Every row gives one point. The ring and each string are closed loops that go straight from each point to the next, and from the last back to the first. Before rounding, they use only three directions, however many columns there are. Count how often each string passes through the ring. Passing back the other way cancels.
In the rows, zero is written as 128.

Ring:
| 174 | 105 | 120 |
| 172 | 130 | 117 |
| 160 | 147 | 121 |
| 146 | 155 | 130 |
| 128 | 149 | 142 |
| 115 | 127 | 146 |
| 114 | 107 | 143 |
| 123 |  89 | 136 |
| 143 |  79 | 130 |
| 164 |  87 | 125 |
String (18 x 3):
| 151 | 118 | 135 |
| 167 | 120 | 143 |
| 188 | 115 | 122 |
| 184 | 108 | 103 |
| 162 | 106 |  94 |
| 155 | 109 | 114 |
| 162 | 110 | 143 |
| 177 |  99 | 145 |
| 187 |  83 | 123 |
| 178 |  84 | 106 |
| 189 |  82 | 115 |
| 186 |  95 | 134 |
| 175 | 106 | 139 |
| 167 | 112 | 138 |
| 182 | 114 | 142 |
| 197 | 115 | 120 |
| 182 | 117 | 101 |
| 160 | 117 | 106 |
Times through: 2

Ring, 6 rows:
| 165 | 105 | 136 | 116 | 132 | 169 |
| 152 | 157 | 154 | 115 | 154 | 143 |
| 108 | 175 | 144 | 132 | 157 | 126 |
|  73 | 145 | 131 | 153 | 142 | 125 |
|  84 |  82 | 128 | 157 | 120 | 145 |
| 141 |  76 | 126 | 131 | 119 | 170 |
String, 21 rows:
|  99 | 113 | 104 | 144 | 126 | 156 |
|  99 | 108 | 134 | 146 | 130 | 142 |
|  81 |  92 | 148 | 158 | 127 | 132 |
|  67 |  76 | 157 | 167 | 123 | 125 |
|  97 |  99 | 153 | 149 | 131 | 134 |
| 105 | 108 | 133 | 143 | 130 | 145 |
|  97 |  92 | 105 | 149 | 119 | 159 |
| 100 |  83 | 109 | 149 | 117 | 161 |
| 116 | 108 | 108 | 137 | 126 | 162 |
| 112 |  98 | 149 | 142 | 130 | 142 |
| 110 |  65 | 149 | 148 | 119 | 148 |
| 114 |  35 | 144 | 150 | 107 | 159 |
| 123 |  53 | 112 | 142 | 107 | 175 |
| 124 |  85 | 107 | 137 | 117 | 171 |
| 122 | 108 | 114 | 135 | 127 | 161 |
| 114 |  94 | 139 | 142 | 127 | 149 |
|  97 |  49 | 153 | 156 | 114 | 145 |
|  84 |  38 | 138 | 164 | 106 | 149 |
|  75 |  45 | 152 | 168 | 111 | 137 |
|  65 |  53 | 126 | 170 | 108 | 144 |
|  79 |  87 | 105 | 158 | 117 | 153 |
Times through: 2

Ring (7 x 9):
| 156 | 162 | 116 | 142 | 102 | 149 | 125 | 140 | 100 |
| 125 | 174 | 119 | 144 |  98 | 152 | 136 | 152 | 100 |
|  80 | 154 | 110 | 144 | 117 | 142 | 146 | 164 | 115 |
|  61 | 123 |  99 | 143 | 140 | 130 | 146 | 166 | 131 |
|  74 |  93 | 100 | 138 | 162 | 115 | 140 | 156 | 140 |
| 114 |  91 | 111 | 135 | 161 | 112 | 131 | 143 | 134 |
| 158 | 129 | 114 | 138 | 126 | 134 | 121 | 134 | 112 |
String (20 x 9):
|  92 | 113 | 136 | 137 | 152 | 108 | 147 | 154 | 126 |
| 103 | 123 | 114 | 140 | 138 | 126 | 138 | 152 | 123 |
|  82 | 108 |  87 | 141 | 147 | 131 | 135 | 156 | 135 |
|  62 |  82 |  78 | 139 | 167 | 121 | 136 | 158 | 149 |
|  63 |  74 |  92 | 137 | 176 | 109 | 140 | 156 | 150 |
|  63 |  81 |  62 | 140 | 164 | 128 | 131 | 157 | 151 |
|  55 |  63 |  92 | 136 | 186 | 102 | 141 | 157 | 156 |
|  74 |  82 | 122 | 135 | 175 |  98 | 146 | 155 | 142 |
|  88 | 100 | 135 | 136 | 162 | 102 | 147 | 154 | 132 |
|  99 | 122 | 104 | 140 | 137 | 131 | 136 | 153 | 125 |
| 101 | 124 | 110 | 140 | 137 | 129 | 137 | 152 | 123 |
|  86 | 115 | 130 | 138 | 151 | 112 | 147 | 156 | 127 |
|  43 | 104 | 108 | 140 | 160 | 114 | 153 | 169 | 140 |
|  35 | 110 |  83 | 143 | 150 | 130 | 149 | 172 | 142 |
|  45 | 119 |  65 | 145 | 138 | 145 | 141 | 169 | 138 |
|  31 | 118 |  60 | 146 | 140 | 145 | 144 | 174 | 142 |
|  28 | 114 |  75 | 145 | 147 | 136 | 149 | 175 | 142 |
|  49 | 118 |  61 | 145 | 138 | 147 | 138 | 168 | 139 |
|  90 | 126 |  84 | 143 | 131 | 143 | 133 | 156 | 127 |
|  97 | 120 | 134 | 138 | 146 | 114 | 145 | 154 | 123 |
Times through: 0

Ring:
| 188 | 157 | 135 | 137 | 127 | 104 | 102 | 123 | 107 | 168 | 125 | 150 | 111 | 108 |
| 150 | 174 | 153 | 126 | 138 | 102 | 135 | 112 |  93 | 142 | 139 | 157 | 114 |  93 |
| 110 | 175 | 155 | 117 | 141 | 110 | 157 | 107 |  91 | 120 | 147 | 157 | 116 |  91 |
|  78 | 168 | 142 | 112 | 136 | 125 | 170 | 105 |  98 | 106 | 151 | 151 | 116 |  97 |
|  59 | 146 | 117 | 112 | 124 | 146 | 166 | 110 | 115 | 104 | 148 | 138 | 114 | 115 |
|  59 | 120 | 104 | 115 | 118 | 156 | 151 | 122 | 128 | 110 | 138 | 132 | 114 | 128 |
|  77 |  91 | 102 | 122 | 120 | 155 | 126 | 138 | 139 | 122 | 121 | 131 | 116 | 137 |
| 109 |  83 | 107 | 130 | 123 | 145 | 105 | 147 | 140 | 139 | 109 | 134 | 116 | 138 |
| 160 | 103 | 114 | 138 | 122 | 127 |  88 | 144 | 132 | 162 | 108 | 139 | 113 | 131 |
| 185 | 128 | 121 | 140 | 122 | 115 |  88 | 135 | 122 | 172 | 114 | 143 | 111 | 122 |
String (17 x 14):
|  29 | 112 |  93 | 111 | 114 | 169 | 161 | 121 | 134 |  97 | 141 | 127 | 115 | 134 |
|  67 | 120 |  73 | 120 |  98 | 171 | 141 | 119 | 141 | 122 | 139 | 119 | 109 | 143 |
|  68 |  99 |  74 | 122 | 102 | 172 | 131 | 129 | 147 | 123 | 129 | 119 | 111 | 148 |
| 114 | 123 |  90 | 128 | 106 | 150 | 119 | 125 | 135 | 142 | 129 | 127 | 109 | 136 |
| 110 | 118 | 113 | 126 | 122 | 138 | 123 | 130 | 127 | 135 | 125 | 137 | 114 | 126 |
|  84 |  78 | 121 | 123 | 134 | 143 | 119 | 148 | 135 | 122 | 111 | 140 | 120 | 131 |
|  73 |  41 | 113 | 126 | 134 | 153 | 105 | 164 | 150 | 121 |  97 | 135 | 122 | 144 |
| 113 |  80 |  84 | 132 | 108 | 157 |  99 | 146 | 151 | 146 | 110 | 124 | 112 | 149 |
| 128 | 124 |  93 | 130 | 107 | 145 | 113 | 126 | 133 | 149 | 127 | 129 | 109 | 134 |
| 105 | 117 | 116 | 125 | 124 | 138 | 126 | 130 | 126 | 131 | 125 | 138 | 115 | 125 |
|  73 |  96 | 123 | 119 | 133 | 143 | 134 | 138 | 129 | 114 | 121 | 140 | 119 | 125 |
|  27 |  79 | 107 | 113 | 128 | 164 | 148 | 140 | 140 |  95 | 124 | 132 | 120 | 136 |
|  32 | 110 |  80 | 113 | 106 | 176 | 157 | 121 | 141 | 102 | 141 | 121 | 112 | 141 |
|  81 | 141 |  89 | 119 | 105 | 157 | 146 | 112 | 129 | 123 | 145 | 126 | 109 | 130 |
| 105 | 139 | 112 | 123 | 119 | 138 | 136 | 119 | 120 | 131 | 136 | 137 | 112 | 120 |
|  76 | 119 | 133 | 117 | 137 | 135 | 145 | 128 | 117 | 111 | 130 | 146 | 119 | 115 |
|  21 | 109 | 119 | 108 | 132 | 156 | 168 | 125 | 125 |  86 | 138 | 138 | 119 | 122 |
Times through: 3
String (14 x 14):
| 227 | 184 | 122 | 143 | 113 | 100 |  93 | 112 | 105 | 190 | 132 | 145 | 105 | 108 |
| 249 | 178 | 128 | 148 | 116 |  93 |  79 | 118 | 105 | 201 | 124 | 148 | 105 | 108 |
| 190 | 162 | 119 | 138 | 116 | 113 | 102 | 118 | 112 | 173 | 129 | 143 | 108 | 114 |
| 137 | 141 | 131 | 128 | 129 | 120 | 122 | 124 | 112 | 143 | 128 | 147 | 114 | 112 |
| 130 | 137 | 153 | 125 | 144 | 109 | 127 | 128 | 105 | 134 | 125 | 156 | 118 | 102 |
| 129 | 147 | 142 | 125 | 136 | 115 | 131 | 122 | 106 | 136 | 131 | 151 | 115 | 105 |
| 115 | 161 | 182 | 117 | 161 |  94 | 152 | 118 |  85 | 117 | 136 | 169 | 121 |  82 |
| 107 | 187 | 187 | 113 | 161 |  91 | 169 | 105 |  74 | 110 | 149 | 171 | 120 |  72 |
| 119 | 197 | 160 | 116 | 141 | 103 | 164 |  97 |  82 | 122 | 155 | 160 | 114 |  83 |
| 132 | 175 | 130 | 123 | 124 | 119 | 142 | 106 | 102 | 138 | 146 | 147 | 111 | 103 |
| 113 | 142 | 137 | 122 | 134 | 122 | 136 | 122 | 109 | 129 | 133 | 148 | 116 | 108 |
| 119 | 158 | 167 | 120 | 151 | 102 | 146 | 118 |  92 | 123 | 136 | 162 | 119 |  90 |
| 171 | 185 | 175 | 127 | 150 |  83 | 132 | 112 |  81 | 147 | 137 | 168 | 116 |  80 |
| 222 | 195 | 139 | 140 | 122 |  91 | 103 | 108 |  94 | 183 | 136 | 153 | 107 |  97 |
Times through: 2

Ring (9 x 14):
| 128 | 118 | 140 | 112 | 166 | 162 | 122 |  92 | 151 | 111 | 115 |  82 | 146 | 128 |
| 159 | 102 | 146 | 104 | 198 | 140 | 116 |  79 | 111 | 144 | 119 | 105 | 134 | 123 |
| 172 |  96 | 145 | 111 | 204 | 120 | 122 |  73 |  76 | 169 | 137 | 127 | 123 | 118 |
| 167 | 102 | 141 | 134 | 187 | 112 | 133 |  78 |  63 | 174 | 161 | 134 | 121 | 117 |
| 158 | 110 | 140 | 154 | 172 | 115 | 139 |  86 |  70 | 166 | 173 | 125 | 125 | 122 |
| 135 | 126 | 138 | 175 | 147 | 132 | 144 | 102 | 103 | 139 | 178 |  98 | 139 | 132 |
| 115 | 136 | 135 | 174 | 129 | 150 | 145 | 109 | 135 | 114 | 168 |  79 | 148 | 135 |
|  98 | 140 | 132 | 152 | 120 | 171 | 141 | 109 | 170 |  89 | 143 |  67 | 155 | 133 |
| 108 | 130 | 135 | 126 | 140 | 173 | 131 | 100 | 170 |  93 | 122 |  72 | 153 | 129 |
String, 30 rows:
| 163 | 119 | 146 | 203 | 171 | 107 | 142 | 104 |  64 | 170 | 205 | 102 | 134 | 141 |
| 168 | 111 | 148 | 175 | 186 | 112 | 133 |  96 |  70 | 169 | 182 | 105 | 132 | 137 |
| 158 | 112 | 144 | 156 | 180 | 123 | 132 |  92 |  86 | 157 | 166 | 106 | 133 | 131 |
| 126 | 121 | 129 | 135 | 139 | 138 | 145 |  87 | 107 | 135 | 155 | 121 | 130 | 112 |
| 132 | 118 | 127 | 139 | 139 | 124 | 151 |  82 |  82 | 151 | 168 | 139 | 121 | 106 |
| 173 | 105 | 143 | 162 | 186 | 101 | 138 |  84 |  47 | 184 | 185 | 133 | 120 | 123 |
| 191 | 100 | 153 | 174 | 210 |  96 | 128 |  89 |  42 | 193 | 188 | 117 | 125 | 137 |
| 163 | 111 | 146 | 159 | 185 | 120 | 131 |  92 |  82 | 160 | 167 | 105 | 133 | 133 |
| 140 | 118 | 138 | 147 | 159 | 135 | 137 |  92 | 105 | 140 | 158 | 106 | 135 | 125 |
| 112 | 130 | 125 | 146 | 119 | 142 | 153 |  92 | 115 | 125 | 164 | 118 | 132 | 112 |
| 121 | 134 | 131 | 185 | 124 | 134 | 154 | 105 | 106 | 132 | 189 | 101 | 139 | 128 |
| 138 | 135 | 145 | 215 | 149 | 133 | 142 | 120 | 111 | 134 | 197 |  67 | 152 | 153 |
| 134 | 137 | 148 | 210 | 153 | 144 | 136 | 123 | 131 | 121 | 184 |  51 | 159 | 158 |
|  97 | 148 | 135 | 188 | 113 | 168 | 145 | 122 | 169 |  88 | 166 |  52 | 162 | 145 |
|  72 | 149 | 119 | 142 |  84 | 179 | 155 | 105 | 180 |  75 | 142 |  83 | 151 | 117 |
|  98 | 134 | 125 | 129 | 115 | 163 | 146 |  95 | 152 | 100 | 139 |  98 | 142 | 115 |
| 128 | 124 | 138 | 140 | 154 | 152 | 132 |  97 | 135 | 119 | 142 |  86 | 145 | 130 |
| 128 | 127 | 146 | 146 | 164 | 165 | 122 | 107 | 162 | 103 | 131 |  55 | 158 | 145 |
| 108 | 133 | 141 | 133 | 147 | 182 | 123 | 109 | 190 |  81 | 116 |  48 | 163 | 141 |
|  84 | 140 | 129 | 116 | 116 | 193 | 133 | 104 | 204 |  65 | 107 |  61 | 160 | 127 |
|  87 | 136 | 122 | 114 | 108 | 176 | 145 |  94 | 171 |  86 | 123 |  94 | 145 | 112 |
| 119 | 125 | 133 | 130 | 143 | 154 | 137 |  93 | 138 | 115 | 138 |  96 | 141 | 122 |
| 133 | 123 | 144 | 144 | 166 | 155 | 125 | 102 | 143 | 116 | 137 |  71 | 150 | 139 |
| 110 | 136 | 140 | 150 | 142 | 174 | 129 | 112 | 178 |  88 | 132 |  51 | 161 | 143 |
|  81 | 150 | 130 | 155 | 104 | 187 | 142 | 117 | 199 |  66 | 136 |  49 | 165 | 137 |
|  82 | 146 | 124 | 150 |  97 | 176 | 150 | 108 | 176 |  80 | 145 |  75 | 153 | 125 |
| 115 | 129 | 132 | 144 | 134 | 153 | 141 |  98 | 136 | 114 | 149 |  93 | 143 | 124 |
| 124 | 125 | 134 | 142 | 144 | 147 | 139 |  95 | 126 | 123 | 150 |  98 | 140 | 124 |
| 107 | 132 | 126 | 143 | 118 | 152 | 150 |  95 | 132 | 114 | 155 | 105 | 138 | 116 |
| 117 | 133 | 129 | 171 | 122 | 139 | 153 | 101 | 113 | 127 | 178 | 104 | 138 | 123 |
Times through: 0
